Rows are points. Each copy is the shape, with its points in the same order, turned, moved and blurred by noise. Some copies are also mirrored. Which?

Shape, 6 rows:
[[-0.65 -0.30]
 [-0.65  1.59]
 [ 2.25  1.57]
 [-1.23 -1.41]
 [-1.98 -2.78]
 [ 2.68 -0.58]]
Copy 1 (6 x 2):
[[-0.57 -0.03]
 [-1.84  1.35]
 [ 0.40  3.26]
 [-0.32 -1.18]
 [ 0.02 -2.80]
 [ 2.14  1.87]]
Copy 1 is: only turned
Copy 2, 6 rows:
[[ 0.30  0.76]
 [ 0.88  2.33]
 [-1.75  3.35]
 [ 0.58 -0.57]
 [ 0.35 -2.03]
 [-3.04  1.79]]
Copy 2 is: mirrored
Copy 3, 6 rows:
[[ 0.47 -0.82]
 [-0.62  1.07]
 [-3.05 -0.75]
 [ 1.34 -1.44]
 [ 2.86 -2.22]
 [-2.13 -2.98]]
Copy 3 is: mirrored

Shape (10 x 4):
[[ 0.90  1.19 -3.70  0.54]
 [ 1.00  0.01  0.41 -1.64]
 [ 1.62 -2.63 -0.31 -1.00]
 [ 2.36  0.86 -4.23 -1.16]
 [ 0.77  3.30 -0.17  0.64]
 [ 1.57  0.72 -1.48  0.58]
 [ 0.77  4.01  0.24 -0.14]
 [ 0.47  3.84  0.20  1.18]
 [ 1.13 -2.35 -0.45 -2.27]
 [-0.36  0.97 -2.13 -0.37]]
Copy 1:
[[-0.16  1.91 -2.19 -2.27]
 [ 1.31 -0.13  0.70  0.36]
 [ 1.27 -2.43 -0.18 -0.82]
 [ 2.22  1.73 -2.53 -2.69]
 [-0.50  3.17  1.20 -0.80]
 [-0.04  0.90 -0.21 -1.98]
 [ 0.11  4.05  1.61 -0.09]
 [-1.23  3.68  1.60 -0.76]
 [ 1.90 -2.21 -0.58  0.16]
 [-0.31  1.69 -1.65 -0.18]]
Copy 1 is: mirrored
Copy 2:
[[ 0.26 -0.07 -4.12 -1.08]
 [ 0.71 -1.67 -0.17  1.23]
 [ 2.24 -2.06  0.46 -1.09]
 [ 2.14 -1.25 -4.68 -0.29]
 [-1.02  1.42 -2.13  1.88]
 [ 0.79  0.28 -2.00 -0.25]
 [-1.21  1.11 -2.21  2.94]
 [-1.65  2.03 -1.95  2.15]
 [ 1.78 -3.20  0.18 -0.48]
 [-0.83 -1.05 -2.74 -0.24]]
Copy 2 is: mirrored

Shape:
[[-0.86 -1.37 -0.47 -0.71 -0.28 -1.48]
 [ 0.28 -0.35  0.05  0.30  1.62  0.80]
 [ 0.57 -0.08 -1.01 -2.25 -1.14  0.82]
 [ 1.41 -3.71 -2.35  0.75 -0.53 -3.41]
 [-1.68  0.40 -0.56  2.18 -1.15  1.51]
 [ 2.99  1.31 -2.83  0.32 -1.47 -2.09]
 [-1.91  3.72 -1.34  0.86 -0.65 -1.89]
 [ 3.36  3.32 -1.21  0.00 -0.86 -2.10]
 [ 2.19 -1.05  1.11  0.94 -0.20 -2.04]
 [-0.89 -0.67  2.42 -2.22 -1.59  2.87]
 [-0.08  3.37  1.00  0.82 -0.50 -1.38]]
Copy 1:
[[-1.62 -0.82  0.74 -1.05 -0.38 -1.56]
 [ 0.45  0.42  0.53  0.03  1.39 -0.32]
 [ 0.84 -0.19 -0.40 -1.30 -2.08 -0.32]
 [-1.71 -4.42 -0.01  0.02  0.41 -3.48]
 [-2.11  0.74 -0.26  1.59 -0.14  1.65]
 [ 0.22 -0.92 -3.20  1.30 -1.50 -3.44]
 [-3.20  3.09 -2.69  0.21 -0.56 -1.68]
 [ 0.90  1.53 -2.91  1.72 -1.46 -4.15]
 [-0.02 -0.58  1.36  1.56 -0.06 -3.49]
 [ 0.80  1.35  2.98 -0.94 -2.53  1.69]
 [-1.15  3.44 -0.56  1.30 -0.72 -2.38]]
Copy 1 is: only turned
Copy 2 (11 x 6):
[[-1.38 -0.98 -1.36  0.78  0.25 -1.43]
 [ 0.11  0.44 -1.22  0.93  1.80  0.61]
 [-1.03  0.91 -3.10 -0.63 -0.38 -0.28]
 [ 0.25 -3.30 -2.80  3.38 -1.38 -2.40]
 [-1.49  1.71  0.56  1.90 -0.44  1.60]
 [ 1.49  1.96 -3.40  2.91 -1.89 -2.59]
 [-2.14  3.98  0.02  2.69  0.63 -2.23]
 [ 2.36  3.70 -2.44  1.40 -1.03 -3.13]
 [ 2.22 -0.78 -0.44  0.82 -0.49 -1.88]
 [-1.50  0.78 -0.55 -3.44 -0.30  1.70]
 [ 0.34  3.69  0.77  1.06  0.27 -2.27]]
Copy 2 is: only turned
Copy 3 (11 x 6):
[[-0.44 -1.17 -0.44 -0.45 -1.69 -0.45]
 [ 1.25  0.39 -2.17 -0.08 -1.44  1.55]
 [-0.11 -0.50 -0.81 -1.84  0.40  0.85]
 [ 0.62 -3.62 -1.92  2.39 -0.39 -2.00]
 [-2.03  0.82 -0.89  1.30 -1.21  3.25]
 [-0.64  0.09 -1.92  1.08  3.50 -1.60]
 [-3.54  2.79 -1.21  0.46 -0.02 -1.04]
 [ 0.11  2.68 -0.63  0.75  3.05 -1.92]
 [ 1.90 -0.05  0.69  1.95 -0.29 -0.83]
 [ 0.37 -0.49  2.13 -2.89 -1.33  3.27]
 [-1.35  3.53  0.74  0.43  0.03 -0.37]]
Copy 3 is: mirrored

Shape:
[[ 1.92  1.90  0.68  0.56 -0.80 -1.23 -0.70  0.00]
 [ 0.62  1.40  1.19 -0.14  4.05 -1.89 -1.37 -0.50]
 [ 1.22  1.33  1.24 -1.56  0.75  1.69 -1.17  0.76]
 [-1.32  1.72  0.11 -0.77 -0.90 -1.89 -1.19  1.26]
 [ 1.08  2.08 -0.45  0.13  0.64 -1.68  0.12 -0.98]
 [ 1.46 -5.81 -1.39 -0.92  0.65 -1.67 -0.54  0.47]
 [ 1.59  1.66 -0.22  7.14 -1.01 -1.96  3.43  0.66]
 [ 1.73  1.80 -3.45  4.42 -0.53  1.07 -0.88 -0.41]
 [ 0.62 -2.80 -0.07 -1.53  0.64  0.95 -1.29 -1.43]
 [-0.07  0.10 -1.60 -0.68 -1.16  1.71  3.67  1.11]
 [ 1.87  1.25 -1.41 -1.54 -0.75 -1.51 -1.07  1.02]
 [ 1.04  1.20 -0.04 -0.18  2.68 -0.06 -1.27  1.30]]
Copy 1, 12 rows:
[[-0.53 -1.39 -0.82  1.70 -0.65 -0.86 -0.61 -0.80]
 [-2.26 -0.47  0.50  0.39  3.51 -2.86  0.39 -0.57]
 [-2.99 -1.19 -0.48 -0.13  0.58  0.70 -1.30  0.32]
 [-0.56 -0.15  1.63  0.14 -1.77 -1.84 -0.16  0.73]
 [-0.94  0.26 -1.38  1.14 -0.07 -2.10  0.50 -1.13]
 [ 4.21 -0.11 -0.23 -3.51  3.24  0.84 -0.33  1.07]
 [ 2.32  0.70 -1.87  7.03 -0.31  0.05  4.00  0.39]
 [ 0.79  3.47 -1.31  4.57 -0.08  1.44 -1.20 -0.92]
 [ 0.18 -0.13  0.12 -2.69  1.86  1.76 -0.70 -1.27]
 [-0.75  1.24 -2.51 -0.63 -1.72  1.88  1.74  2.46]
 [ 0.09 -0.13 -1.29 -0.25 -0.88 -1.64 -2.18  0.62]
 [-1.82 -0.02 -0.14  0.79  2.34 -1.07 -1.06  1.20]]
Copy 1 is: mirrored
Copy 2:
[[-0.35  0.98 -1.59 -0.97 -0.50 -1.78  0.40 -0.31]
 [-1.34 -0.83 -0.23 -1.74  2.50 -2.00 -1.99 -2.42]
 [ 0.11  0.97 -0.60 -0.80  0.72  1.25 -0.65 -1.00]
 [-2.50  2.07  1.45 -0.31 -0.29 -1.38  0.04 -0.04]
 [-1.56  0.00 -1.35 -0.45  0.38 -3.01  1.10 -1.22]
 [ 4.41 -0.39  2.76  1.80 -0.30 -3.21 -1.20  0.19]
 [-2.52 -1.66 -5.05  2.25 -1.01 -4.58 -0.52  4.40]
 [-1.39  0.43 -4.65  4.18 -1.43 -2.35 -0.98 -1.13]
 [ 2.70 -1.24  1.45  0.26 -1.28 -0.47 -0.56 -2.03]
 [-0.12 -1.16 -0.10  3.20  0.29  1.14  2.63  1.78]
 [ 0.36  2.86 -0.47  0.85  0.36 -1.38  1.30 -0.83]
 [-0.32  0.22 -0.85  0.15  2.30 -0.60 -1.24 -1.65]]
Copy 2 is: mirrored

Shape:
[[-0.30 -0.84 -1.79  0.13  2.61 -1.99 -1.33  1.44 -1.01]
 [-1.26 -0.74  0.13  1.39 -1.14 -1.78  0.73  1.75 -1.44]
 [ 6.63 -2.51 -2.63  1.89 -0.84 -0.69 -0.81  0.68  0.03]
 [ 0.03  0.02 -0.88  1.59 -0.79 -0.51  0.34 -1.50  2.26]
 [-0.63  1.93 -2.69 -1.06  2.15 -1.40  0.44 -0.20 -1.13]
 [-0.35  0.97  4.91  1.03  0.00  0.16  0.73  1.71  0.63]
 [-0.86 -0.82  0.92 -0.53  1.18  1.97 -0.76 -0.25 -1.67]
 [-0.22  0.55 -1.83  0.54 -0.17 -1.61 -1.27 -1.54 -0.87]
 [-1.22  1.14 -0.78  1.94  2.69 -1.53 -1.81 -0.68  0.41]
 [ 1.30 -0.06 -0.45 -1.08 -0.85 -0.12  1.20  0.71 -1.39]
 [ 1.45  1.49  1.53 -4.11 -0.92 -1.71 -0.23 -0.89 -1.12]
 [ 3.85  1.54 -2.28  1.17  0.52 -1.73 -0.34 -2.66 -1.79]
 [-1.04  1.88 -2.43  1.59 -0.12  1.80 -0.75 -0.45 -1.53]
 [-0.71 -0.19  2.44 -0.19  3.96 -0.16  0.78 -1.00  1.52]
 [ 1.10 -1.73 -1.53  1.13 -0.89 -0.94 -0.61  1.27  5.45]]
Copy 1 (15 x 9):
[[-0.41  0.58 -0.03 -2.36  2.59 -2.56 -0.20  2.72  1.47]
 [-2.09  0.00  2.36  0.12  0.39 -0.88  1.22  1.65  0.85]
 [ 0.72  0.75 -1.39 -3.30 -2.90  2.33  0.80  4.63  4.72]
 [ 0.67 -0.46 -0.47  1.32 -1.55 -1.53 -0.74  0.46  2.53]
 [-0.42  2.22 -1.37 -1.65  1.57 -3.06  0.87 -0.14  0.52]
 [ 2.30 -1.34  2.46  1.76 -0.21 -0.34  0.04  2.10 -2.80]
 [ 0.39 -0.95  0.25 -1.47  2.14  0.60 -1.42 -0.07 -0.66]
 [-0.67  0.90  0.32 -1.93 -0.65 -2.32 -0.99  0.04  1.90]
 [ 1.08  1.63  0.55 -0.46  1.19 -3.74 -2.32  1.52  1.39]
 [-0.67 -0.33 -0.17 -1.45 -0.49  0.49  1.79  0.68  0.01]
 [ 1.22 -1.82 -0.15 -3.79 -1.91 -1.60  2.01 -0.86 -1.84]
 [ 1.25  3.46 -0.33 -3.47 -2.52 -0.79 -0.01  0.22  2.63]
 [-2.11  2.41 -1.07 -0.06  0.42 -0.50 -2.30 -0.17  0.28]
 [ 4.44 -0.60  0.55  0.65  2.31 -1.82 -0.48  0.70 -0.02]
 [ 0.75 -2.93 -2.28  1.84 -1.66 -2.23 -0.53  4.16  3.57]]
Copy 1 is: mirrored
Copy 2 (15 x 9):
[[ 0.19 -1.41 -2.50 -2.45  0.36 -1.83 -1.29  0.31  0.00]
 [-2.11  0.73 -0.50 -0.62 -0.61 -2.66  0.46  1.05 -0.40]
 [ 4.29 -2.99 -2.41 -0.48 -2.76 -2.97  0.57  4.89 -0.60]
 [ 1.66  0.81 -0.82  0.09  0.23 -0.53  0.94  2.27  2.93]
 [ 1.64  1.33 -3.49 -2.84  1.03  0.05 -0.05 -0.50  0.26]
 [ 0.25  0.93  4.16 -0.30  2.38 -0.96 -0.37  2.76 -0.17]
 [ 0.33 -2.41  0.17 -0.21  1.80  0.10  0.32 -0.07 -0.56]
 [ 1.18  0.33 -2.41 -0.98 -1.13 -0.55 -0.60 -1.17  1.40]
 [ 0.64  0.27 -1.70 -0.37  1.07 -0.69 -3.20 -0.47  1.94]
 [ 1.32  0.47 -0.69 -1.81  0.18 -0.58  2.56  1.39 -0.89]
 [ 2.76  0.66  1.67 -4.33 -0.92  1.16  1.67 -0.62 -0.61]
 [ 4.84  0.32 -2.55 -0.48 -1.76 -1.31 -0.80 -0.34  0.15]
 [-0.34  0.20 -3.16  1.44 -0.24  1.64 -0.60  0.24  0.27]
 [ 1.95 -0.77  1.05 -1.33  5.09 -0.55 -0.97  0.11  1.71]
 [ 0.53 -1.51 -1.50 -1.99 -0.06 -1.05  0.10  6.01  4.58]]
Copy 2 is: only turned
Copy 3, 15 rows:
[[-0.62 -0.15 -0.88  2.24  2.83 -3.65 -1.79  0.29  0.85]
 [-1.03 -0.46  1.60  1.61  0.15 -2.39 -1.57  0.78 -2.34]
 [ 3.61 -3.51 -4.48  2.77  0.54 -3.30 -0.22 -1.59 -2.85]
 [-0.17 -0.03 -0.20  1.75 -1.63 -1.58  0.17 -2.57  0.13]
 [-0.27  2.75 -0.58  1.02  2.53 -3.44  0.67  0.07  0.60]
 [ 1.80 -1.22  4.08  0.82 -0.33  1.01 -1.71  0.48  0.55]
 [-0.83 -0.41 -0.11 -0.45  2.51  0.68 -1.23  0.02  0.05]
 [-0.30  2.03 -1.08  1.46  0.92 -2.60 -1.27 -1.99 -1.02]
 [-0.57  1.88 -0.30  3.24  1.32 -1.73 -2.21 -1.25  1.87]
 [ 1.12 -0.04 -0.22 -0.46  1.28 -2.00  0.43  0.35 -2.02]
 [ 2.92  1.62  1.51 -2.99  2.03 -2.81 -0.86 -1.42 -0.94]
 [ 3.00  2.20 -2.46  2.64  2.28 -2.39  0.48 -2.67 -2.06]
 [-1.07  2.63 -2.18  1.57  0.34  0.14  0.04  0.60 -0.81]
 [ 0.07 -0.85  2.35  1.50  2.75 -0.28 -0.40 -2.00  3.10]
 [ 0.31 -3.28 -1.22  1.64 -3.37 -3.87 -0.67 -1.83  2.08]]
Copy 3 is: only turned
